Each wall is flat, endless, passes through zero and stands at right angles to its row. A trip goes straight from one point to another. List the walls that it crosses, first one first.

Walls:
(1): [-28 -35 -55]
(2): [-12 -43  12]
(3): [-7  7 20]
(4): [ 18  12 -38]
(5): [ 19  17 -23]
(6): [37  8 10]
(7): [ 32 -35  29]
(8): [  3 -21 -26]
(9): [-15 -29  38]
Trips:
[-44 -37 -31] to [-24  -3  10] => 3, 8
[26  7  0] to [  1 -17 -18] => 8, 1, 2, 6
[-60 -20  -1] to [  7 -32  12] => 7, 3, 6

Walls:
(1): [-22 -15 -11   3  -4 -12 -38   8]
(2): [ 13  15   1   6  15 -20  53 -16]
(3): [ 27 -25 -20  41 -23 -21  43   1]
(4): [ -7 -34  -4 -32  10  -9 -24   9]
(5): [  3  -3 -21  16 -22  27  23  16]
(6): [ 35  12  12 -17 -19   4  28 -27]
(7): [ 42 -17   4  -7 -22  -5   0 -40]
(8): [-37  16 -23  46 -10  20 -32 -29]
(9): [ -1 -17   3 -29  -5 -13  -2  11]
(10): [-12  -3  10  -2 -11 -12 -26  13]
(11): [  6  29  -8 -25  15  23 -17 -16]
Trips:
[ 19  17 -29  22 -20  10 -16 -40] to [-11  28  33  23 -18 -36  40 -13] => 2, 11, 5, 8
[ -7  20  -5 -12  11 -22  -2   1] to [-22  21  25 -25   8 -25  -9  -1] => none
[-14  -2   5   1 -11 -27  17  -9] to [-29  38  -5 -18  41 -18  21 -13] => 7, 10, 3, 11, 9, 6
[-37  30   7  11   4  -8   2  -3] to [-2 -8 -1 -2 11  3  0 17] => 11, 2, 4, 9, 8, 5

Walls:
(1): [-16  44  10  -5  16 -23  19  -8  48 -33  24]
(2): [-17   0  11  11 -32  28  22   3   3   2 -14]
(3): [-24  38 -15  19 -54 -21  19  14 -15  25   4]
(4): [-15  12  29   8   1  -8  24 -21   4 -26  10]
(5): [ 14  13  17  20 -16  -1  -8  -9   5 -20 -33]
(6): [ 25   9  23   6  38  49 -30  -6  22  18  -7]
(7): [ -8 -23  -2 -31 -27  -3  29 -30  24   6  16]
(8): [-14  12  -5  -2 -10 -18  26 -15  26 -19  13]
(9): [ -8  13 -13 -15 -18 -28 -24  -1  17 -40   3]
Trips:
[ 12  -1  -4  -7 -21 -10  12  -9   0  -4  13] to [ 38 -13  29   4 -12  16  11  24 -14 -26  44] => 3, 9, 1, 8, 6, 7
[-17  -7 -19 -29 -23   0 -33  34  18  15  25] to [ 31   5 -30  19  -5 -56   5  16   5  33  22] => 8, 1, 7
[  6  19   2  22 -33  32  27 -38  -8  22 -14] to [-33  10  19 -34   8  -6   5 -23 -16 -11 -28] => 6, 1, 9, 3
[ 20  -7 -23 -37  44   6  -4   1 -14 -33 -36] to [ 37  23  -7  13   3 -24  42 -17  -3   6 -18] => 1, 9, 8, 6, 4, 3, 7
[ 26   5  15  16 -15  43  27 -27  21  21  -7] to [ 45  12 -18 -22 -26  12  16  -7  11  21  14] => 3, 4, 5

Walls:
(1): [ -7  60  10  16  -7  25  18   2   4  -4   4 -42  -8  12]
(2): [-20 -30 -34   7  24  -1  -4 -18 -32 -34  22 -19  -4  -4]
(3): [ 27 -29 -21  -2  -4  -5  -2  49  -1 -43 -19  10 -27 -16]
(4): [-10  12  -3   4  10 -14 -30   5  10  21 -14 -11 -10  36]
(5): [ 25 -13  -8   9 -16  17  -1   0 -25 -19 -36  -4  15 -60]
(6): [ 26  31  27  24   2  25 -26 -11   5 -44   2 -17 -26  21]
Trips:
[ 31  16   1  -3 -37  -1  -1  31  17 -12   0   8  -7  15] to [ 22   5   0  24  -9   9  -7  21  -1   8 -10  37  -6 -37] => 5, 4, 1, 6
[ -2 -29  51  21  -8  30 -18 -12  11   3  -8 -33   3 -28] to [  7  36   3 -12  28 -12  19 -20   3 -21  25   6  17 -57] => 2, 6
[ 10  -4 -25  25 -18 -40 -15 -14 -32  -8   3 -16  25 -12] to [ -6 -23 -17  21  21  15 -40  25   9 -48  33  11  17  -6] => 6
[-33  -2  14  11 -29   0 -24  15   6 -51  -8  21  26 -28] to [-16 -14  13 -13 -38   0 -20   9   8   1  17  15 -23 -29] => 2, 6
[ -7 -14  25  -5   4   7  46 -13 -10 -11  16  -4  34  31] to [ -9   4 -17 -14  -1 -10  22 -13  20  -1 -33  26  13 -18] => 1, 2, 5, 3
[ 17  -1 -26 -27 -34 -31  51  -2 -15  -6  -9   2  -1   7] to [ 30   5   1  19  26  -8  39  16  22  -3   6   9 -15  -4] => 1, 5, 6
